Each row is a point. The ring and each string are closed loops that go straight from each point to the next, and from the last back to the first. Before rounding, they use only three directions, however many columns there are. Count how often each string passes through the ring. Passing back the other way cancels.

Ring (10 x 3):
-14, 34, 15
-22, 22, 30
-20, -2, 41
-6, -11, 33
14, -14, 13
26, -12, -6
26, -7, -15
19, 9, -21
12, 26, -18
0, 39, -6
String:
20, 27, -34
33, 26, -37
24, 16, -19
18, 12, -9
37, 7, -26
29, 10, -16
11, 2, 1
7, -14, 6
29, -21, -9
21, -23, -4
8, -11, 4
12, 6, 0
4, -9, 6
5, 2, 4
21, 15, -11
37, 14, -39
27, 18, -34
22, 28, -24
9, 19, -5
2, 15, 1
13, 34, -11
10, 49, -16
10, 39, -9
0, 23, 2
-9, 13, 10
-12, 34, 1
3, 60, -19
2, 44, -16
-1, 22, -6
4, 25, -20
Times through: 1

Ring:
-8, -2, -28, 5, 22, 4
-8, -4, -31, 7, -14, 1
-6, 2, -10, 3, -20, -3
-2, 11, 25, -7, -2, -6
-1, 10, 27, -11, 30, -3
-5, 4, -4, -2, 37, 2
String (26 x 6):
-5, 27, 40, -2, 31, -5
-3, 8, 12, -5, 15, -2
-1, -2, 7, -10, 6, -2
-4, 17, 24, -4, 39, -2
-4, 20, 31, -6, 60, -1
-2, 7, 20, -11, 50, 0
-1, -5, 4, -12, 16, -1
-6, 5, -3, -1, 28, 1
-10, 10, -15, 7, 49, 5
-9, 1, -29, 6, 42, 6
-3, -10, -19, -6, 9, 2
-6, -2, -14, 0, 10, 1
-13, 8, -35, 16, 22, 5
-15, 1, -55, 20, 10, 6
-6, -14, -40, 2, -15, 2
-3, -15, -23, -6, -18, 0
-10, -6, -43, 11, -26, 1
-11, 9, -26, 15, -9, 1
-7, 5, -9, 4, -2, -1
-2, -7, -3, -8, -14, -3
-4, 4, 0, 0, -28, -5
-6, 16, 11, 5, -18, -5
-5, 12, 8, 1, 2, -3
-2, -1, 4, -8, 0, -2
3, -1, 28, -17, -10, -6
0, 21, 51, -10, 13, -8
Times through: 0
String:
-3, -10, -15, -6, 0, 0
-3, -4, -8, -5, 2, -1
-7, 1, -18, 4, 5, 1
-4, -11, -21, -4, -12, 0
-5, -14, -35, 1, -26, 0
-2, -15, -20, -7, -27, -2
-4, -3, -8, -4, -7, -1
-10, 12, -12, 11, -4, -1
-10, 16, -9, 14, -24, -3
-3, 2, 5, -4, -28, -5
-1, -3, 6, -9, -12, -4
-5, 9, 5, 0, 6, -2
-5, 24, 30, 2, 6, -6
-3, 26, 48, -5, 10, -8
3, 2, 32, -17, 0, -6
1, -4, 13, -13, 1, -3
-4, 7, 7, -3, 14, -2
3, -5, 23, -20, 9, -4
1, 14, 43, -15, 48, -3
1, 3, 24, -15, 33, -2
-1, -2, 5, -10, 13, -1
-6, 8, 2, -1, 30, 1
-7, 10, -4, 2, 36, 2
-6, 4, -6, -1, 20, 1
-12, 12, -22, 12, 45, 5
-12, 2, -39, 12, 40, 7
-7, -10, -35, 2, 14, 4
Times through: 3
